Rows are points. Each copy is the shape, with its points in the same order, stretched, turned, moved and blurred by noise. Some copies are also mirrored. Which?

Shape, 7 rows:
[[ 0.14  0.06  0.11]
 [ 0.22 -0.54 -0.55]
 [-0.20  0.44 -0.18]
 [-0.63  0.10 -0.02]
 [ 0.21 -0.57 -0.53]
 [ 0.49 -0.55 -0.20]
 [-0.37  0.41 -0.01]]
Copy 1, 7 rows:
[[-0.03  0.00 -0.19]
 [ 0.52  0.79 -0.11]
 [-0.51  0.13 -0.33]
 [-0.63  0.17  0.35]
 [ 0.52  0.68 -0.05]
 [ 0.73  0.34 -0.13]
 [-0.64  0.01 -0.12]]
Copy 1 is: mirrored
Copy 2 (7 x 3):
[[-0.11  0.29  0.02]
 [ 0.18 -0.09 -0.70]
 [ 0.19 -0.06  0.39]
 [-0.24 -0.43  0.29]
 [ 0.13 -0.11 -0.72]
 [-0.02  0.30 -0.72]
 [-0.02 -0.11  0.46]]
Copy 2 is: mirrored
Copy 3, 7 rows:
[[-0.04 -0.11 -0.30]
 [ 0.86 -0.03  0.23]
 [-0.28  0.45 -0.17]
 [-0.50  0.20  0.36]
 [ 0.79 -0.06  0.27]
 [ 0.80 -0.40 -0.09]
 [-0.47  0.36 -0.02]]
Copy 3 is: mirrored
Copy 4, 7 rows:
[[ 0.33  0.21  0.08]
 [ 0.13  0.11 -0.84]
 [ 0.13 -0.38  0.29]
 [-0.42 -0.23  0.27]
 [ 0.09  0.09 -0.87]
 [ 0.39  0.47 -0.66]
 [-0.05 -0.29  0.47]]
Copy 4 is: mirrored

Shape:
[[ 0.08 -0.09 -0.28 -0.16  0.30  0.39]
 [-0.43  0.10  0.23 -0.20  0.02  0.21]
 [-0.12  0.04 -0.45  0.04  0.20  0.43]
 [-0.06 -1.86  0.73  0.15  0.22 -0.32]
 [-0.27  0.13 -0.41 -0.02 -0.14 -0.15]
 [-0.10 -0.11 -0.33 -0.02 -0.85  0.33]
 [ 0.24  0.24 -0.10 -0.30  0.02  0.03]
 [ 0.01  0.28  0.29  0.15  0.05  0.23]
 [ 0.00  0.25 -0.18  0.31  0.01  0.14]]
Copy 1 (9 x 6):
[[ 0.58  0.21  0.01  0.38  0.05  0.01]
 [ 0.07  0.29  0.17 -0.10 -0.08  0.29]
 [ 0.39  0.54  0.06  0.59  0.13 -0.05]
 [-0.19 -1.80  0.25  0.26  0.10  0.13]
 [ 0.05  0.64 -0.31  0.15  0.24 -0.14]
 [-0.21  0.39 -0.75  0.66 -0.36  0.16]
 [ 0.38  0.44 -0.21 -0.02 -0.16 -0.23]
 [ 0.11  0.38  0.27  0.10 -0.19 -0.31]
 [ 0.12  0.50  0.06  0.39  0.15 -0.35]]
Copy 1 is: only turned
Copy 2:
[[-0.38 -0.09 -0.29  0.10  0.24  0.23]
 [ 0.08  0.11 -0.08  0.19 -0.37  0.29]
 [-0.46 -0.09 -0.19  0.49  0.21  0.13]
 [ 1.06 -0.04 -1.81 -0.71 -0.32 -0.65]
 [-0.23  0.41  0.01  0.37 -0.14 -0.19]
 [-0.64 -0.19 -0.12  0.40 -0.71 -0.39]
 [-0.29  0.11  0.20 -0.19  0.09  0.09]
 [ 0.09 -0.29  0.29  0.16  0.00  0.13]
 [-0.13 -0.15  0.25  0.43  0.15 -0.13]]
Copy 2 is: mirrored
